Rows are points. The points of each table are mixes of a few directions, plus a little noise. Count the directions of each table, and those that both share. Where both have some left over, give the other angles between the two spaces (their principal angles), to ten degrees, smallest first.

First, 7 rows:
[[ -1   0]
 [ 15   4]
 [ 38  11]
 [-44 -14]
 [ 34  10]
 [ 45  14]
 [-85 -25]]
Second (7 x 2):
[[-70 -21]
 [ 28   8]
 [ 30   9]
 [ 32  10]
 [ 25   7]
 [-72 -22]
 [ 29   9]]
Directions: first 1, second 1, shared 1

First:
[[ 20 -42  -4 -10]
 [ 17 -33  -2  -8]
 [-24  18 -12   1]
 [  2 -48 -24 -18]
 [-16 105  42  37]]
Second:
[[-19   2 -43  62]
 [ 26  27   8 -31]
 [-25  -2  -7 -28]
 [-14  39 -34 -41]
 [  4 -13   6  20]
 [ -4   1  11 -33]
 [-33 -24  12 -39]
 [ 66 -31  47  89]]
Directions: first 2, second 3, shared 1; angles 60

First, 7 rows:
[[  8  32  35 -48 -81 -19  23 -25]
 [ 19  -5   8  -2  46   5  15  34]
 [ 13 -32 -64  12   7  32 -39  -1]
 [-45  -6 -15  37 -11  -7 -28 -39]
 [ 31  -8   6  -3  59  11  18  49]
 [-14  45  89 -23 -21 -43  54  -1]
 [ -8 -28 -57  26   3  22 -43 -16]]
Second (7 x 8):
[[ 39 -28   0 -27  32  16  -3  41]
 [ 21 -11 -15 -34 -46  10 -14  -9]
 [-10  25 -10 -19 -87  -6  -2 -47]
 [-67  38  39  58  12 -38  19 -33]
 [ -2  15 -41  14 -23  13  -1 -19]
 [ 10  35  39   5  40 -12  54  33]
 [ 13 -76 -13   4  71  17 -52  35]]
Directions: first 3, second 4, shared 3

First, 8 rows:
[[   5   -5  -27    3   41   -1   13  -10  -11   26   16]
 [ -28   26   27   -1   24  -10    1   -5  -14  -19  -21]
 [   8   -7   -6  -31  -13   13  -18    2  -18   24  -10]
 [ -12  -34   10   22 -121   24  -49  -19   39  -42   53]
 [ -38   31   32    1   26  -13    3   -7  -15  -32  -22]
 [  18   -7  -31  -17   32  -13   35   26   -3    0   -9]
 [  25   -6  -10   16    4   -2    8    4   14   21    5]
 [  23    2    3    8    4   -2    4    8    8   21  -12]]
Second (9 x 11):
[[ 11 -26  -1  -4 -31 -42   2  -4  -1 -11 -17]
 [ 29  23 -17 -36   8 -17  19   0  12 -18  11]
 [-53  -4  10  65   5  51 -35 -47 -16  88 -33]
 [-36   0  36   2  35  55   9  67 -14 -30  37]
 [ -6   0   6 -24 -12 -29  38  -1  -6  19 -20]
 [ 37  -4 -20  -8 -11 -24 -17  -4  14 -38  10]
 [ 10  10  -5  -8   7   2   0   3   5 -11  10]
 [ 12  16 -14  -6   3  -4   1 -22   7  13  -4]
 [ -5 -16   5  18  -4   7 -19   9  -3 -13   5]]
Directions: first 5, second 4, shared 0; angles 30, 50, 70, 70

First (8 x 14):
[[-27  19  14 -19  23  20  29 -40 -39 -28 -24  28 -33 -38]
 [-59  73  -5   8  -8  58 -35   2  -4 104  29   3  19  -5]
 [ 41 -56  -6  -8   8 -71  30   4 -13 -99 -49   7  -7  -9]
 [ 46 -39  12  11 -12  15  -8  10  51   6  49 -32  -4  45]
 [-41  38 -43   7 -11 -66 -24  41 -39  17 -63  19  55 -30]
 [ -8  12 -23  13 -16 -28 -27  35   4  31  -8  -7  39   7]
 [ 40 -33  37  -2   4  63  14 -30  45  -1  66 -23 -43  35]
 [  9 -13  14  -9  11  10  21 -22  -5 -30  -1   5 -26  -6]]
Second (8 x 14):
[[-50  40  18 -26  33  35  38 -58 -59 -27 -34  43 -45 -58]
 [-19  12   0 -11  13  -8  17 -17 -32 -25 -31  21 -11 -29]
 [ 21  -2  24  14 -15  82 -25  -2  65  77  95 -38 -10  55]
 [-11   9   4  -6   7   8   8 -13 -13  -6  -8  10 -10 -13]
 [ 50 -43 -25  25 -32 -55 -35  64  50  12  16 -38  51  51]
 [ -2  -2  -8  -2   2 -26   5   5 -15 -20 -25   8   6 -12]
 [ 33 -21   0  19 -22  13 -29  29  55  42  53 -36  19  50]
 [-21   7 -13 -13  14 -48  22  -7 -51 -54 -67  31   0 -44]]
Directions: first 3, second 2, shared 2

First (8 x 20):
[[   9    1   29    9    5   13   -4   -3  -25    9    0   25  -12   -1
   -14   -5   12   17   27   -9]
 [ -70  -28 -104  -77   24  -31   24  -10   28   50   -5  -49   38   31
     5    2  -77  -28  -48   35]
 [  54   24   66   58  -27   18  -19   10   -7  -51    4   24  -27  -26
     8    3   55   13   20  -24]
 [ -78  -31 -116  -85   27  -35   27  -10   34   52   -3  -53   44   35
     5    1  -84  -31  -55   37]
 [  29   15    6   30  -29   -6  -12    9   37  -56    6  -22    0  -21
    28    9   23  -17  -33   -4]
 [ -12   -7   13  -12   18    9    5   -7  -35   35   -4   24   -7   13
   -23   -7   -5   16   30   -2]
 [   4    1   13    5    2    5    0   -1  -10    4   -2    9   -5   -1
    -5   -2    6    6   10   -3]
 [  63   27   95   71  -23   29  -24   11  -25  -46    4   43  -37  -29
    -4   -1   71   26   45  -32]]
Second, 9 rows:
[[ -43   30  -20    6  -31  -40   34   30  -37   59    5  -89  -47    0
   -19    1   34   -6  -23  -37]
 [  59   68   61   63  -33  -18   53   14   14   61   54   -2   77  -36
   -43  -17   59   21    8  -22]
 [ -30  -73   28  -11   12   25  -78   14   44  -33  -31   60    5   24
    14  -27  -87   -8   20   29]
 [  35   44   45   46  -26  -15   34   16   10   51   37   -6   51  -23
   -35  -16   38   13    5  -18]
 [  51  -16  -56  -49   60   44   -2  -72  -12 -100  -20   63   -3   -1
    48   43    4    1    0   39]
 [  43   13   14   11    7   11   11  -16   10  -12   13   32   38  -14
    -2    2   14    8   10    7]
 [  -6  -25  -40  -38   27   17  -17  -27  -10  -50  -26   15  -30   12
    28   20  -18   -7   -3   18]
 [ -50  -12  -34  -21   -4  -15   -5   11  -24    7  -17  -47  -58   16
     9    7   -6  -11  -14  -12]
 [ -53  -31    1   -8   -9   -8  -30   26    3   15  -20  -22  -34   19
     0  -15  -38  -11   -3   -6]]
Directions: first 2, second 3, shared 0; angles 60, 80

First (9 x 32):
[[  13  -21  -18   43   57   15   34  -12  -56  -83  -31  -95  -26   48
   -64  -69   41    2   39   68  -23   23   -2   -6 -121   23   50   41
    -1   11   12   41]
 [   8    3   10  -15  -30  -38  -27  -11   70   39   39   79   31  -18
    53   39  -34   20  -56  -21   36    4   -3   -3   91  -26  -39  -23
    19  -15  -16  -13]
 [  10   -8   -6  -27   10  -46  -21   -9   46   15   40   -5    2   -4
    17   31    5   34  -39   -2   49    5   14  -38   27  -35  -29  -10
   -16  -31  -35    8]
 [ -13    8    1   -3   -1   31   12   16  -42    3  -24  -25  -15   -5
   -20   -7   10  -23   36  -12  -27  -13    2   10  -28   17   14    2
   -14   12   12   -8]
 [   6    2   10   28  -26    1   -1  -13   26   -2   -2   70   30    3
    28   -8  -35   -6  -21    6  -10   11  -17   31   43    9   -1   -2
    44   17   21   -7]
 [ -33   24    7  -33  -21   55    9   43  -65   43  -34  -25  -26  -33
   -18   19   12  -45   61  -55  -43  -41    9   15  -13   22    6  -14
   -40   14   12  -32]
 [  15  -13   -2   47   12    1   15  -22    2  -50  -11    8   13   31
    -9  -42   -7    3   -5   46  -14   26  -15   17  -26   14   24   21
    38   17   20   19]
 [ -18   15    9    6  -23   47   13   20  -42   12  -33   11   -4  -12
    -8   -9   -7  -37   39  -22  -44  -17   -6   33   -5   28   16   -2
     2   25   28  -19]
 [  14  -10  -11  -45   18  -65  -31  -11   61   24   58  -17   -4   -8
    21   47   13   49  -52   -6   72    4   21  -60   33  -53  -42  -14
   -32  -48  -56   12]]
Second, 9 rows:
[[ 28 -22  -9  21  25 -51  -7 -34  53 -36  31   5  16  28  10 -13  -2  42
  -50  47  41  33  -3 -21   2 -23  -6  12  23 -16 -17  29]
 [ 39 -30 -12  28  33 -69 -11 -47  72 -49  43   7  21  39  13 -17  -3  58
  -68  64  56  46  -4 -30   3 -32 -10  17  32 -23 -25  40]
 [-32  26  10 -24 -28  58   8  39 -61  40 -37  -5 -18 -34 -12  15   3 -49
   57 -54 -47 -38   4  26  -2  26   7 -14 -28  19  20 -34]
 [  6  -5  -3   5   6 -12  -2  -9  13  -9   8   1   4   8   3  -4  -1  11
  -12  11  10   8  -1  -6   0  -6  -2   3   6  -4  -4   8]
 [-20  16   6 -15 -17  36   5  24 -38  25 -22  -4 -11 -20  -8   9   2 -30
   35 -33 -29 -24   3  15  -1  16   6  -9 -16  11  13 -21]
 [-27  23   8 -20 -24  50   8  34 -52  35 -31  -5 -16 -28  -9  12   2 -41
   48 -46 -42 -33   4  21  -1  23   6 -12 -23  17  18 -28]
 [-12   9   3  -8 -10  21   3  15 -23  16 -14  -3  -7 -12  -4   6   1 -18
   21 -20 -17 -14   1   9  -2  10   3  -5 -10   7   8 -12]
 [ 52 -42 -16  39  46 -96 -13 -64  98 -68  59  11  29  54  19 -25  -5  78
  -92  88  76  61  -6 -40   5 -44 -12  22  44 -32 -33  56]
 [-35  28  11 -25 -30  63   9  42 -64  44 -39  -6 -19 -35 -12  16   2 -50
   62 -58 -50 -40   4  26  -2  29   8 -15 -28  20  22 -36]]
Directions: first 3, second 1, shared 1

First:
[[ -4  21  -2  46   1 -61   2  41  28 -13 -47  -3  17  74 -19  14  52 -45
  -16  38  46  25   1  14  31   7 -25 -50 -18 -56  -7 -10]
 [ -8   8   3  14 -16  19  -8 -31   0 -15  -2 -29  28  -3  53  -1  33  25
   28 -37 -45 -44  35   5  -1  17 -28  26   5  22  41  -3]
 [ 12 -23 -17 -42  52  86 -13  -3 -35 -25 -27 -10 -28 -18  42 -59 -13  30
  -23 -57 -18 -15  43  60  -1  20 -10  -1  29  12  43 -18]
 [ 27   2   3 -13  18  40 -48 -19  -4  -1   4  16  -5 -12   5 -65 -72  -6
   11 -64 -39 -27  11  -3 -28   2   8   7  18   8   1 -20]
 [  2 -31   1 -38 -13   0  37 -71  -5  23 107  57 -56 -62 -49   2 -78  65
   21  10   3  32 -53 -74 -79 -79  27  97  41  27 -64  58]
 [ 10  18  11  14  -8 -48 -21  49  19  28 -12  17  12  15 -57  13 -34 -69
  -12  37  29  24 -42 -19  20   6  41 -56 -35 -21 -43 -18]
 [-11  14 -15  -4 -11   0  34  57  -8  27  -9  21  -7  16  -1  44  -5 -27
   -5  53  20   8  -9   0  28 -10  -2 -22 -18 -27   5  25]
 [-30  -8  15  24 -22 -35  16 -24   7 -22 -15 -68  39 -10  28  51 119  27
   -1  18   6  -3  13  18  29  38  -9  -5 -25  36  24 -14]]
Second (9 x 32):
[[ 24 -83  34 -63   8  46   7 -65  19 -59  -1   0   9 -40 -19  21  44  23
    9  55  36  39  32  56  -7  22  31  30 -27  51 -15 -30]
 [ 11 -44  21 -37  21  58  -6 -54 -10 -42  10 -20  -9 -38   4 -16  32  42
    3 -11  -3  -1  26  35 -23  10  -8  36   2  47   3 -17]
 [ 12  18  -5  24  20 -15  15  74  15   0 -34  41 -21  81 -61   5   1 -64
  -21  66  65  34 -19  10  12 -34 -43 -44 -16 -79 -40  10]
 [ 13 -61  24 -44  -2  17   4 -50  20 -37   2   3  10 -31 -13  25  27  13
    6  44  25  32  23  34   3  21  36  17 -23  37  -8 -17]
 [-24  37 -19  22 -40 -64  -5   2   1  51  17  -9  28 -24  43  19 -40   4
   13 -40 -48 -29 -15 -51  19  20  48 -10   8   9  31  16]
 [-16  29 -14  19 -13 -21  -9  -1 -12  30  12 -15   7 -14  32  -6 -20  14
    6 -45 -42 -30 -11 -31   4   7  10   2  15   9  18   9]
 [-22  74 -31  54   1 -25  -7  55 -26  51   0  -7 -13  32  21 -31 -38 -12
   -9 -63 -41 -44 -27 -46  -2 -22 -40 -21  32 -42  16  24]
 [ 12 -66  23 -51  -9  19   3 -62  17 -38   3  -3  16 -47  -1  28  28  23
   10  38  16  27  27  33   0  28  45  27 -22  50  -3 -20]
 [-15  90 -34  74  21 -20   0 101 -26  50 -14   9 -32  81 -11 -41 -36 -43
  -24 -42 -10 -33 -38 -39  -1 -49 -80 -40  27 -87  -4  29]]
Directions: first 6, second 3, shared 1; angles 40, 50

First (8 x 32):
[[-13 -44  -5 -22  31  14 -15   4  -5 -13 -11   2  -5 -22 -53  52  -8 -45
  -12  81 -16  34 -68  27 -45   4  44  37 -13 -41  20 -62]
 [ 12  24  30  26 -22 -21   2  -8  10  20   3   2  -9  43  60 -17  23  35
   13 -64  10 -33  31 -40  62 -10 -29 -36  36  74 -26  48]
 [ 30  27   7   6 -18 -32 -14  -2  20  13   9  19 -36   6  46 -11  25  62
  -31 -56  14 -28  40   6  58  19 -43 -25 -11  44 -18  29]
 [-27 -44 -13 -20  29  31  -1   5 -17 -19 -14 -11  19 -23 -66  38 -23 -66
    9  88 -18  41 -66  18 -70  -8  54  41  -7 -64  25 -61]
 [-16   8 -27  -7   1  24  23   3 -16 -13   4 -13  29 -23 -27 -27 -27 -23
   15   7   1   9  15   8 -45  -6   9  12 -12 -51  15  -1]
 [  8  30  28  33 -28 -18   8  -5   8  21   4  -1   4  49  64 -32  20  33
   23 -76  12 -37  46 -49  62 -17 -32 -42  43  74 -26  61]
 [ 15  29  -6   5 -19 -13   4  -2   8   8  10   7  -8  -1  31 -29   7  40
  -12 -51  13 -20  46   2  28  10 -32 -19 -11  15  -9  34]
 [-13 -30 -17 -21  22  18  -6   5  -8 -15  -6  -2   4 -30 -51  30 -16 -37
  -11  64 -12  30 -44  28 -48   6  33  33 -20 -53  19 -50]]
Second (9 x 32):
[[ 39 121  10 -30  -8  40  62  76  12  71  57  -7  63 -16 -80 -22  27  13
   70 -56  29 -45 -11 -60 -99  15 -32  47  11 -62  72  13]
 [-15  11 -28  49  16  34  21 -10 -51 -30  11 -11  20   0 -23 -71 -65 -23
   17 -55   5  17  45 -12 -19 -23  -9  -9  -5 -55  16   1]
 [ 52   4   8 -22  -7 -16 -33 -42 -41 -12 -17   4 -18  -7 -41 -34  10  53
  -40 -14   9  -8   2  50   0  -4   3 -11 -23  43   5   9]
 [ 28  15  14 -16 -13  -9 -22  -3 -27  -2 -11  15 -32  -2 -37  -4  20  15
  -39  12  -4  -5  -9  22 -20  14  -7  -3 -21  17  11  14]
 [ 22  -6  -6   7  18 -15 -10 -15  26  10  17   4   9  -6  23  20  -1  43
   12 -46  22  -5  -4  -2  54 -11  -6  10   8   9  -7 -32]
 [-24 -31   7 -33 -56 -37 -21 -18  18 -14 -40   9 -18  -1  56  56  45  -9
  -30  76 -23  -4   3  16  28  -4  14 -22   0  44 -49  47]
 [-42 -39 -23  90  36  17 -12  -3 -37 -52   3  19 -48  13  18  -9 -78 -54
  -28 -28 -15  45  29 -17  34  -6 -19 -14 -11 -62  -4 -29]
 [-54 -64   3   4  32   3   7  14  54   4  -9 -19   1  18  55  31  -5 -46
   19  60 -21  21 -31  -4  19  14  33   2  25  16 -24 -34]
 [ -7 -13  13 -49 -21 -18   4   2  45  23 -14 -13  22  -1  30  32  47   8
   15  52  -5 -17 -23   8   3   3  24   3  16  46 -21  14]]
Directions: first 3, second 6, shared 1; angles 40, 60

First, 10 rows:
[[ -2 -21  10  -1 -19 -34 -28 -26 -21  48 -28   3 -48   1  24 -47   6  38
   35 -18 -33 -18 -28  -1 -38 -38 -54 -49 -15  10 -24   4]
 [-17  14   7   2  -9  -9  -4   4   4   2 -22   0   0 -31  15 -22  22   1
    6  -1 -19  24 -27   5  18   2 -15  12  17   3   3  12]
 [-36 -15  -1 -19 -18 -26 -24 -48 -51  58 -18   4 -88  13  38 -55  39  20
   59  10 -42   7 -78 -12 -43 -20 -55 -22 -18  10  11 -23]
 [ 15  -3   3  -2   6   6   1  16  14  -3   8  10  26   6  -9   2 -19   1
  -14 -10  16 -16  35   2   7  -7  10  -8  -5  -7 -16   5]
 [ 37   3  -4  38  13   8  12  -4  19 -38   5 -37  10   0 -37  54 -25  -3
  -25 -11  -6 -27   5 -17 -24  17  10 -13  35  15   4  19]
 [ 31   5 -20  43  15  22  29  -8  13 -70  24 -53  13   9 -46 104 -22 -22
  -33  17  15   1  13  -9 -16  43  46  20  25  16  36   3]
 [-13 -26  -4 -28   2 -10 -20 -50 -50  62  11  12 -86  52  16 -43  12  15
   50   1 -24 -39 -56 -31 -67 -21 -44 -42 -23   3   3 -35]
 [ -9  23   7 -24  20  25   9  27  18   1  13  30  33  -4  -4 -28   6 -28
  -15  -6  10  -8   0 -14  34  13  13  24  24 -17  -1   0]
 [-10  21   8 -10  -3  12  12  57  37 -26  -3  27  82 -37   6  -3  -3 -16
  -34   3  35  40  60  36  81   6  39  45  -4 -20 -11  16]
 [  3  -1  -5   1  -8   6  14  34  19 -34  10   6  59 -10  -3  40 -19  -6
  -28  16  48  38  77  43  49   4  50  33 -35 -12  -3   0]]
Second (9 x 32):
[[ -7  -7 -17 -26  22  26  10 -25 -29  14  42   8 -40  54 -12  10   3 -24
   15  17  11 -25 -26 -32 -33  17  12   5  -9  -6  27 -41]
 [ 10  10  22  37 -32 -35 -12  37  42 -19 -58  -9  55 -77  16 -11  -3  33
  -21 -24 -16  36  36  43  44 -25 -17  -6  12   9 -38  56]
 [-15 -14 -34 -57  48  55  17 -57 -65  28  89  17 -86 121 -25  18   6 -53
   32  39  23 -55 -56 -68 -71  38  26  11 -20 -13  59 -87]
 [ 10  10  23  38 -33 -38 -12  38  43 -20 -62 -11  58 -81  16 -12  -4  35
  -21 -26 -16  38  38  46  48 -25 -17  -7  12   9 -39  58]
 [  4   4   9  16 -15 -16  -6  16  20  -7 -27  -4  25 -35   7  -5  -2  15
  -11 -11  -6  16  17  19  21 -11  -8  -3   7   4 -18  25]
 [  7   8  16  27 -22 -26  -7  27  30 -13 -42  -8  41 -54  12  -8  -1  24
  -15 -17 -10  25  26  32  32 -17 -11  -4   9   7 -29  39]
 [  0  -1  -1  -1   0   0  -1  -1   0   1  -1   1   0   1   0   0   0   0
   -1   1   1  -1  -1  -1   0   0   0   1   0  -1   1  -1]
 [ -7  -8 -19 -29  26  30  11 -30 -33  15  47   7 -45  63 -15  10   2 -27
   17  20  13 -29 -30 -37 -37  20  14   5  -9  -7  30 -45]
 [ -1  -1  -3  -3   3   4   2  -5  -4   3   9   1  -7   9  -2   2   0  -5
    2   3   2  -5  -5  -6  -5   2   1   0  -2  -1   5  -7]]
Directions: first 5, second 1, shared 1

First (11 x 32):
[[ 18  31   2   2   0  43   0 -78 -30 -68 -32 -40 -12 -12  50 -18  -4  33
  -13  23 -35  29   6  11 -21  -2 -13  28  19 -40  63   9]
 [ 14 -20  36   6  20 -28  -3  87   8  10  12  27 -29 121 -44  19  64  23
   39  15  -8 -44   8  21  14 -65  65  48 -20  32 -47  23]
 [ -8   0 -17   8  11  -5  23  34  12  19  26   3  19  -9 -44   8 -22 -12
   -4 -30   2  11  -7   4  11  18  -6 -20  -6   9 -27 -24]
 [-16  -5 -21   7  12 -17  28  58  21  39  35  17  26 -11 -60  12 -24 -21
    3 -41   8   4  -7   6  16  19  -4 -28 -12  18 -42 -31]
 [ 41 -29  55 -16  -6  22 -52 -65 -34 -68 -51 -49 -65  71  88 -19  72  33
  -14  85  -6 -13  -2 -28 -14 -45  20  47  24   2  38  80]
 [  4  -9  -3  -6  -2  14  -6 -34  -8 -16  -7 -29  -4 -24  24 -11  -9  -8
  -25   8   7  19 -11 -21  -2  21 -24 -17  14   1  11  11]
 [ 12 -15   6 -11  -7  21 -20 -60 -16 -29 -21 -41 -15 -23  51 -18   1  -2
  -33  28   9  18 -12 -31  -7  18 -27 -13  21  -2  27  28]
 [ -5 -12 -18   1   7   3  13   4   7   9  16 -16  14 -29 -19  -2 -25 -20
  -23 -20  10  21 -15 -16   8  33 -25 -33   5  10 -18 -11]
 [-20  42 -47  17  10  15  50   4   8   6  24   5  48 -67 -49   4 -66  -3
   -3 -60 -23  38   1  30  -2  43 -29 -24  -4 -28   6 -64]
 [-31 -41  -7 -22 -39 -43 -40   2  23  82  10  39  16 -72  23   0 -15 -64
  -11  -2  72 -29  -7 -50  10  32 -27 -63  -7  27 -27   6]
 [ -9  56  15  15  -5 -23   6  48   5  14  -6  85   3  58 -23  27  31  45
   87  -5 -38 -54  46  77 -12 -72  71  77 -36 -33  15 -27]]
Second, 8 rows:
[[  14   66  -13  -14   61   39   -6   34   23  -34   23  -51  -15    4
  -114  -11  -12   38   -4  -59  -78   39   20   37   12  -70  -36   59
   -10  -11  -42  -15]
 [ -13  -61   12   14  -55  -35    8  -31  -22   30  -22   46   15   -2
   105   11   11  -34    5   55   71  -35  -18  -34  -11   67   35  -54
    10   11   39   14]
 [   9   16   -9   17   24   15   39   23   -4  -25   12  -14    7   29
   -36    6   -8   21    3  -18  -31   20   -3   26    2    2   11   13
     0   -6   -3  -19]
 [   0  -44   -1   45  -23  -16   75    3  -32   -9   -2   32   30   46
    61   21   -1   -5   12   34   32   -7  -27    6   -9   81   58  -40
    11    2   41  -17]
 [   2   45   -1  -36   27   19  -57    3   28    1    7  -33  -25  -34
   -65  -18   -2    9   -9  -35  -37   12   23    2    8  -72  -49   40
   -10   -3  -38   10]
 [ -16  -42   18  -20  -52  -33  -56  -44   -1   48  -26   35   -6  -45
    87   -6   15  -43   -3   45   69  -41    0  -50   -6   17   -6  -37
     2   12   17   33]
 [  10   50   -9  -14   44   28  -11   24   19  -23   16  -38  -13   -1
   -85   -9   -8   27   -3  -43  -57   27   16   26    9  -55  -30   43
    -8   -8  -33   -9]
 [  -5  -28    5    8  -25  -15    8  -13  -10   12   -9   21    8    1
    46    5    4  -14    3   24   31  -15   -9  -13   -5   31   17  -24
     5    4   19    5]]
Directions: first 4, second 2, shared 1; angles 90

First, 8 rows:
[[ 56  46 -22   8  -8  87   0  26  -7  33 -40  -9  20 -78  11 -21  -8  40
   66  22  17  11 -12  14  21 -79 -23  39  38  33 -20  80]
 [  4  32   4 -42  11  23 -12  50 -88  16  26  30  33  33 -16  -2  12 -70
    8 -34  -1 -35  15   5 -26 -24  18 -46   2   9 -28 -71]
 [ -1  12  60 -34   5 -12  42 -10 -39 -14  -3  28  32  -8 -47 -47 -14  -6
   57  -1 -12 -11   3  23  41 -39 -37  -9  20  81  -8 -50]
 [  8 -61  47   6 -12 -19  31 -31  58 -24  10 -24 -29  19   6  -1 -23  -3
  -38  25 -15  -3 -14  27  31  43 -34  51  -4   2  74  -6]
 [-12  -5  45 -25  -5   0  11  20 -17 -21   6 -16  15  -6 -13 -21  -5  -6
   22 -21 -42 -18   8  22  10 -27 -52  -3  17  86  -1   0]
 [-17  34 -76  39  -9 -31 -11  32   5  31  18  15 -11  13  21  63  13   8
  -19  11  13  11  18 -29 -63  23  71   2 -11 -96 -62  39]
 [-29   3 -59  21   9 -16 -57  -4   2   2   3  -7 -16  17  23  37  26   3
  -46 -26  15  15   4 -44 -44  38  52 -52 -31 -63 -24   6]
 [ -8 -56   6  30   3 -30  -3 -82  83 -26 -19 -19 -40   6   9  -2  -7  36
  -49  26  22  31 -24 -13  32  67  -1  20 -28 -47  68   4]]
Second, 10 rows:
[[  -4   11  -24    1   14   88  -97  -26  -94    4  -24    5   37  -18
    22  -28   98   26  -15  -38    6  -10  -39  -59    0  -65    9  -95
     4   12   25   11]
 [ -15  -17   32   13   -5 -115   88  -41   23    2   39   56   -6   43
   -42   10  -33  -12   13   45   12   -1   10   13   29   49   29   50
    -6  -58    6  -72]
 [  12  -29   31   -6    0  -16   30  -22   21   -6   11    5  -11   23
    -8   -4  -20  -21  -13   19    7   -5   -8   19   25   30   -6   27
    -5  -16   44  -38]
 [  19   -1  -17    3   10   19  -22  -17    9    4  -16   -9   -6  -15
     6   -7   -1    5   -1   -7   24    8  -10   -8   16    5   -1  -10
    -7   -9   18   -3]
 [   8  -14   -8   12   13   35  -42  -69  -13    0  -29   12    7  -11
     4  -30   43   32  -16    6   36   15  -39  -36   36   -8   13  -35
   -11  -30   48  -11]
 [   4   23  -35    7   -5   19  -12   33   68   -5  -35  -44  -26  -47
    17   12  -39   33   13   -1    3   36   22   13  -27    5  -15   21
    -3   24  -52   81]
 [ -20  -32   47   12  -15  -88   87  -46   58  -13   17   37  -19   34
   -34    3  -36    9   -4   62    4   16    5   22   24   53   10   63
    -7  -44   15  -32]
 [ -56   31   18  -15  -24   27  -11   90  -84   -9   27   -1   36   15
     6   20   51   -5   -2  -26  -87  -32   26   -2  -78  -69  -13  -34
    32   72  -72   58]
 [  23   33  -41  -10   13  -39    3   52  -39   30   40    5   11    6
    -2   23  -27  -54   39  -47    7  -31   27    6   -9   -4   16   -7
     1    0  -36  -52]
 [  29   -6   -7  -17   -3   69  -25   46   51   -9  -26  -66  -25  -28
    33    0  -36  -13  -15  -15   -9    8    6   33  -16    6  -42   23
     0   46    5   55]]
Directions: first 6, second 5, shared 3; angles 30, 70

First:
[[  16  -14   23    3   32   20   20  -17   31  -17   18   30  -12  -15
     3  -34   13   33   19   15    7  -23   24    3    1   21   38   19
    31  -10   13   28]
 [  25  -34   14  -11  -29  -52   14  -34    1   -3  -18   11  -32  -24
    26  -27    6   20   13   19   25   -8    1   -2   16   -9   10    6
    13   18   21   38]
 [  45  -48   29   18  -70  -66   18  -37  -23   57  -20   64  -41  -12
    49  -52   57    2   12    1   64   40  -31   41    3  -11   19   54
    18   -7    6   62]
 [ -58   37  -37  -27   89   83  -44   83  -33  -72  -57  -29   65   15
   -46   37 -117  -25  -44  -29  -80  -19   72  -71  -62  -24  -17   -9
   -34   11  -45  -82]
 [  -4  -14  -15  -21   -9  -30   -8   13  -18  -24  -39  -19   -7  -11
     5    0  -31    1  -12   -2   -7    4    3  -18   -7  -26  -24  -21
   -23   20   -5   -2]
 [ -19   31  -26    4   54   58    8   44   39  -31   52  -32   14   16
   -33   12   19   18   -4  -14  -33    7  -22   23   -3   26  -23  -51
   -23  -33  -17  -23]
 [  -2   41    5   51  -33   29    3   -8   14   86   83    5   15   47
    -7   32   88  -34    8  -16   20   38  -68   67   26   33   -5   11
     5  -44   -6  -14]
 [   0    0    8  -17  -33  -45  -12  -44  -10    5  -18  -28   -2  -13
     4   32  -34  -16    7   26   -1  -41   21  -41   31  -13    3   -3
    12   45   31   -8]]
Second, 11 rows:
[[  47  -10   34   26  -35  -32   55  -87   89   36  120   -3  -56  -14
    16  -21  121   53   61   47   51  -23  -61   66   84   61   27  -25
    49  -22   61   66]
 [ -19    1  -13   -8   14   13  -21   34  -36  -15  -46    1   22    6
    -6    7  -47  -20  -22  -17  -20   10   25  -27  -33  -23  -10   10
   -19    9  -25  -26]
 [ -10    1   -7   -6    8    7  -13   21  -19   -8  -28    1   12    4
    -2    4  -29  -11  -14  -10  -12    5   14  -15  -19  -14   -7    7
   -11    5  -13  -16]
 [  36   -8   25   19  -25  -22   44  -65   69   29   91   -2  -43  -13
    12  -14   92   40   47   35   39  -19  -47   51   64   46   20  -21
    38  -18   45   51]
 [ -46    9  -33  -25   34   32  -54   87  -88  -38 -117    2   55   16
   -16   21 -119  -52  -61  -46  -51   23   60  -64  -82  -60  -26   26
   -47   21  -59  -66]
 [  -8    2   -4   -4    6    5   -8   13  -14   -5  -18    2    8    1
    -2    3  -19   -8   -9   -7   -7    3    8  -10  -12  -10   -5    5
    -8    3   -9  -10]
 [   7    0    5    3   -4   -4    9  -11   13    4   16   -1   -8   -2
     1   -3   16    8    8    7    8   -3   -9   10   11   10    3   -5
     7   -2    8    9]
 [  30   -6   22   17  -22  -21   37  -58   59   24   79   -2  -36  -11
     9  -14   79   34   40   31   32  -14  -41   43   54   40   18  -17
    31  -14   40   45]
 [ -24    5  -18  -12   17   16  -28   43  -45  -19  -60    0   28    7
    -8   10  -61  -26  -31  -22  -25   11   32  -34  -41  -31  -14   12
   -24   11  -30  -33]
 [  10   -2    7    6   -8   -7   11  -19   20    9   23    0  -12   -3
     2   -4   25   11   13    9    9   -5  -13   14   18   12    5   -4
    10   -4   13   13]
 [ -24    4  -16  -13   17   18  -29   44  -46  -20  -62    2   28    9
    -9   11  -63  -27  -32  -24  -27   12   32  -34  -43  -32  -13   13
   -26   11  -31  -35]]
Directions: first 5, second 1, shared 1
